Each row is a point. Any point is a mix of the corners, with weights that add up to 1. It lies inside the corners' shape when no weight is negative. Is each point inside? If not, which corners have a negative weight?

Corners:
(1): [25, 2]
(2): [-60, 8]
(3): [13, -41]
Points:
[33, -9] -> outside (2)
[-52, -8] -> outside (1)
[22, -41] -> outside (2)
[-17, -29] -> outside (1)
[14, 1] -> inside

Corners:
(1): [25, 42, -60, 5]
(2): [-5, 40, 2, 45]
(3): [38, -16, -11, -24]
(4): [-23, 33, 5, 6]
(5): [-2, -58, 34, 1]
Points:
[0, 48, -32, -4] -> outside (2, 5)
[13, -27, 8, -4] -> inside
[23, -8, -11, -18] -> outside (2)
[18, -55, 16, -14] -> outside (2, 4)
[-7, 17, -5, -2] -> outside (2)

Corners:
(1): [-5, -35, -16, -12, 41, 8, -28, -23, -9]
(2): [11, -10, 13, 35, 19, 7, -1, 7, 24]
(3): [29, 19, 10, 16, 19, -15, 14, 11, -4]
(4): [-9, -26, 5, -7, 7, 1, -18, -49, -32]
(5): [-25, -25, -10, -42, -17, -7, 60, 1, -1]
(6): [-10, -1, -24, -21, -11, -21, 27, 26, -1]
(7): [10, -18, -17, -14, 6, 34, -22, -27, -9]
(8): [-5, 23, 20, 1, 0, -24, -1, 5, 36]
(9): [-3, 19, -10, 37, 12, -14, 17, -4, 23]
(10): [-25, 9, 3, -18, -8, 12, 24, 14, -10]
Points:
[0, -1, -7, 8, 7, -1, 6, -2, 7] -> inside
[-9, 6, 2, 4, -1, -9, 9, -3, 14] -> outside (1, 3)
[-4, -2, -6, -2, 4, -9, 20, 3, 4] -> inside
[-5, 4, -7, 3, 3, -11, 19, 3, 9] -> inside
[-1, -7, -1, 1, 15, 1, 2, -9, 2] -> outside (6)
[7, -2, 1, 15, 16, 2, -5, -3, 7] -> outside (5)
[-9, -13, -6, -1, 11, 1, 1, -12, 1] -> outside (3)

Corners:
(1): [-26, -1, -9, 1, -22, -2, 14, 6, -50, 33, -7, 23]
(2): [15, 15, -29, 12, -23, -11, -4, 0, -10, 32, 11, -5]
(3): [-15, 24, -5, 19, -26, -17, 42, -13, -8, -6, 28, 2]
(4): [10, 6, 13, 17, 23, -19, 16, 5, 60, -1, -22, -5]
(5): [-11, 0, -13, 26, -1, 16, 6, 12, -32, 8, 3, 1]
(6): [-11, 15, 0, 0, 34, 0, 42, -27, 23, -2, 9, 26]
(7): [-11, 29, -8, 21, -10, -7, 38, -14, -35, 17, 8, -29]
(8): [56, -29, 18, 16, 3, -45, -38, -29, 39, 23, -24, 0]
(9): [8, 36, 16, -11, 11, -15, 28, -8, 0, -9, 21, 12]
(10): [-6, 25, -20, 6, 9, -18, 35, -5, -8, -16, -10, -19]
(11): [16, 7, 6, -5, -23, 1, -20, -21, 6, 25, -52, 30]
(12): [20, -10, -10, 0, -21, 11, 13, 8, -15, 22, -13, -7]
(13): [-23, 15, 1, -14, 9, -12, 22, -20, 31, -15, 25, -9]
Points:
[-7, 8, -6, 9, -10, -2, 13, -3, -18, 15, -5, 7] -> inside
[-2, 3, -5, 7, -6, -7, 14, -7, -4, 12, -3, 3] -> outside (9)
[6, 11, -6, 9, 1, -18, 16, -11, 1, 2, -7, -9] -> inside
[13, 4, 6, 8, 3, -15, 6, -12, 24, 7, -3, -2] -> outside (1, 10)
[1, 14, -11, 10, -5, -4, 22, -6, -15, 7, 14, -9] -> outside (1, 4, 11)
[11, 5, -8, 8, -14, -16, 1, -8, 4, 20, -7, -4] -> outside (5, 6, 9)
[14, -2, -2, 5, -7, -8, 8, -6, -1, 15, -9, 1] -> inside
[-5, 23, -1, -7, 12, -11, 20, -31, 6, 8, 2, 15] -> outside (3, 4, 5, 12)
[12, -3, 3, 6, -1, -19, 0, -15, 10, 13, -7, 4] -> inside

Corners:
(1): [1, -11, 3, -29, 7, 1, 2, -25, 37, 3, 3, -20, 20, 1, 18, -4, 1, 13, 43, 10]
(2): [-21, 18, -2, -4, -13, 17, -24, -6, 24, -7, 2, -4, -9, -19, 16, 4, 23, 14, -6, 23]
(3): [-9, -2, 2, -6, -30, -45, 44, -3, 39, 19, 6, -15, 27, 14, 1, 6, -16, 25, -39, -6]
(4): [14, 6, -9, 1, 23, 0, 6, 2, 17, 3, -10, 18, 25, 17, 14, 18, -2, -4, -31, -7]
(5): [31, 32, 60, -13, -15, -9, 19, -21, -18, -5, 15, 14, 2, 24, 10, 9, -27, 19, 12, -11]
(6): [-16, -6, -16, -2, 47, -7, 19, -24, 16, -19, -12, 9, 38, -4, -43, 43, 0, -7, -30, -14]
(7): [-27, 0, -43, 3, 15, 15, -16, -8, -13, 54, 25, -8, 6, -21, -9, 35, -43, 12, 13, 3]
(8): [30, -12, -21, -30, 41, -16, -8, -21, 12, -5, -25, 9, -26, 3, 12, 26, -11, -10, 11, -12]
(9): [29, -5, 13, -12, 9, 11, 6, -34, 11, -3, -21, 33, -26, -13, 8, -14, -6, 0, -21, 2]
(10): [20, -6, 11, -15, 23, 6, 12, 3, -33, -26, 33, 10, -16, 48, 7, -13, 9, -22, -5, 0]
(11): [-21, 10, 16, 25, 8, -27, 17, -23, -4, 56, 1, -7, 15, -13, 8, 9, -24, 1, -1, -4]
(12): [18, -25, -21, 5, 18, 21, 0, 49, -2, -12, -42, 22, 16, 35, -9, 23, 39, -28, -34, 1]
(13): [7, -1, -5, 6, 1, 19, 11, -24, 4, -38, -32, 17, -20, 47, 18, 37, 10, 24, 10, -7]
(14): [6, 15, -18, -1, -10, 5, 19, 6, -24, 6, -8, -11, -14, 22, 21, -10, 0, -5, 4, -19]
(15): [-38, 10, -17, 15, 30, -12, 7, 16, 7, 8, 21, -11, 7, -17, -13, -5, 0, 14, 3, 20]
(16): [-10, -3, 13, 2, 26, -19, -16, 28, 17, -54, -26, -4, -3, 1, 16, -8, -9, -8, -8, 0]
(17): [-15, 2, 6, -18, -18, 8, 1, 23, 17, 29, -7, 27, 21, 16, -3, -13, 6, 28, -18, -47]
(18): [1, 21, 17, 13, 2, 5, -28, -20, 2, -45, -16, 13, -13, 10, -48, -35, 3, -9, 26, 9]
(19): [13, -13, 26, -17, 29, 23, -12, 18, 1, -16, -8, -16, 8, 26, 14, 24, 0, 6, 0, -12]
(20): [-5, 2, -30, 22, -5, 4, -18, -17, -17, -28, -13, 4, 16, 5, -16, -13, 34, 17, -18, 20]
(21): [27, -11, 17, 21, 8, -2, 27, -9, 14, 10, 13, 17, 9, 1, -14, 1, -19, -21, -9, -13]
Points:
[0, 4, 1, -12, 3, -5, 9, -10, 17, -2, 0, -8, -1, 6, 4, 8, -15, 10, 15, -12] -> outside (4, 9, 10, 11, 12, 20)
[-5, 5, -7, 5, 3, -1, 2, -11, 8, 2, -10, 5, 5, 0, -1, 7, -1, 7, -4, 1] -> outside (10, 19)
[1, 1, 4, 1, 6, 1, 6, -6, 8, 0, 1, 3, 9, 6, -1, 2, -3, 2, -1, -1] -> outside (8)
[-9, 2, -5, 1, 6, 3, 5, -17, 10, 4, 5, 0, 10, 2, -4, 0, 1, 9, -3, 2] -> outside (5, 8, 12, 16)
[4, 2, 15, -15, 10, -5, 4, -13, 10, -6, 1, 4, 0, 13, 6, 9, -13, 8, -1, -8] -> outside (12, 14, 15, 20, 21)

Corners:
(1): [-18, 8, 21, -14, 24, 34, 40, 5, -18, 6, -30, 9, 19, -25, 10, -13, -16, 18, -22, -9]
(2): [-6, -2, -16, -4, -16, -2, 14, 2, -13, 9, 4, 2, 23, -16, -11, -36, -10, 9, 4, 18]
(3): [0, -10, -5, 4, -13, -6, 8, -18, -29, -8, -7, 21, 33, 0, -3, -13, -9, -14, -17, 17]
(4): [14, 14, 35, -9, -1, 32, 32, -12, -21, 12, -28, 1, 10, -12, 10, -29, -18, -2, -11, -22]
(5): [-14, 6, 20, 20, 7, 19, 45, -17, -18, 17, -11, 12, -6, -9, 11, -5, 8, 7, -16, 5]
(6): [-11, -26, 13, -35, -22, -2, -34, 19, -3, 4, 12, -32, -19, 10, -36, -2, 5, -9, -2, -10]
(7): [0, 3, -4, -47, 8, 6, -40, 6, 26, -2, 14, -22, -9, -20, -20, 30, 2, -28, 6, -17]
(8): [4, -20, -7, -22, -5, -3, -18, 8, 30, -15, 47, -35, -3, 13, 13, 5, -2, -3, -9, -1]
(9): [6, 17, 9, -8, -6, -24, 32, 24, -17, 7, -23, 30, 4, -15, 0, -24, -4, 15, -18, 24]
(10): [-14, 0, 1, -2, -7, 0, 48, 18, -5, -13, 17, 11, 17, 5, -12, -14, -3, -21, -16, -4]
(11): [-21, -16, 22, -24, 24, 0, -9, 16, -8, 13, 35, -31, -13, 14, -5, -10, -18, -7, 5, 3]
(12): [30, -15, 6, 33, -4, -46, 0, -3, 39, -21, -19, 5, -14, -19, -19, 36, 10, -9, 21, 40]
(13): [25, -13, -8, -3, -18, -36, 5, -20, 27, -17, -26, 14, -3, 10, 4, 24, 35, 16, 20, 26]
(14): [10, -7, 3, -6, 8, -7, -19, 19, 12, 6, 26, -1, -24, -5, -20, 16, -10, -4, 1, -25]
(15): [20, -3, 27, 16, -10, -13, 6, -1, 60, 3, -18, 34, 3, 5, 28, 8, 1, 4, 17, 25]
(16): [-15, -8, -14, -5, -5, 2, 26, 14, -24, 17, -21, -3, 12, -3, 10, -18, -30, -14, -9, 11]
(17): [-26, 17, -14, 12, 11, 6, 13, -2, 4, 3, -18, -8, 32, 3, -3, -18, -17, -2, -26, 13]
(18): [-19, 21, 15, 19, -13, 11, 20, 4, -32, -12, 2, 7, 11, -16, 4, 2, -22, 6, -8, -18]
(19): [-38, -4, -10, -9, 14, 10, -25, 14, 0, -27, 14, -13, -25, 2, 11, -29, -31, -8, -18, -18]
(20): [-20, -17, -10, -25, -1, 27, -17, -10, 7, -18, 35, -17, -22, 11, -6, 6, -46, 11, -7, 9]
(21): [9, -26, -22, -29, -3, 21, -36, 16, 10, -17, 35, -17, -15, 27, -1, 13, -4, -25, 11, 23]
Points:
[-8, -6, 2, -10, 0, 10, -1, 0, 1, -5, 7, -7, -2, -1, -2, -1, -15, -3, -5, -1] -> outside (9)
[-5, 8, 13, -2, -5, -3, 24, 3, -7, 14, -11, 7, 17, -2, 2, -10, -3, -5, -13, -3] -> outside (1, 2, 12, 19, 20, 21)
[2, 1, -2, 1, 0, -1, 8, 2, 12, -6, -5, 5, -2, -4, 2, 2, -6, 0, -2, 7] -> outside (3, 6, 11)
[2, -5, 2, 1, -1, -7, 5, 4, 7, -6, -4, 0, -1, -6, -4, 3, -6, -3, -1, 13] -> inside
[-9, -5, 9, -8, 1, 1, 3, 8, -2, 0, 10, -7, -1, 2, -3, -4, -10, -4, -2, 1] -> inside
[-6, -4, 4, -15, -2, 6, 4, 10, 5, -3, 9, -2, -5, 2, 3, -6, -10, -3, -5, -2] -> outside (3, 12, 17)
[-4, -6, 7, 1, -3, -3, 6, -3, 7, -7, 5, -5, -1, 2, 0, 1, -8, -10, -6, -2] -> outside (1, 2, 9, 21)
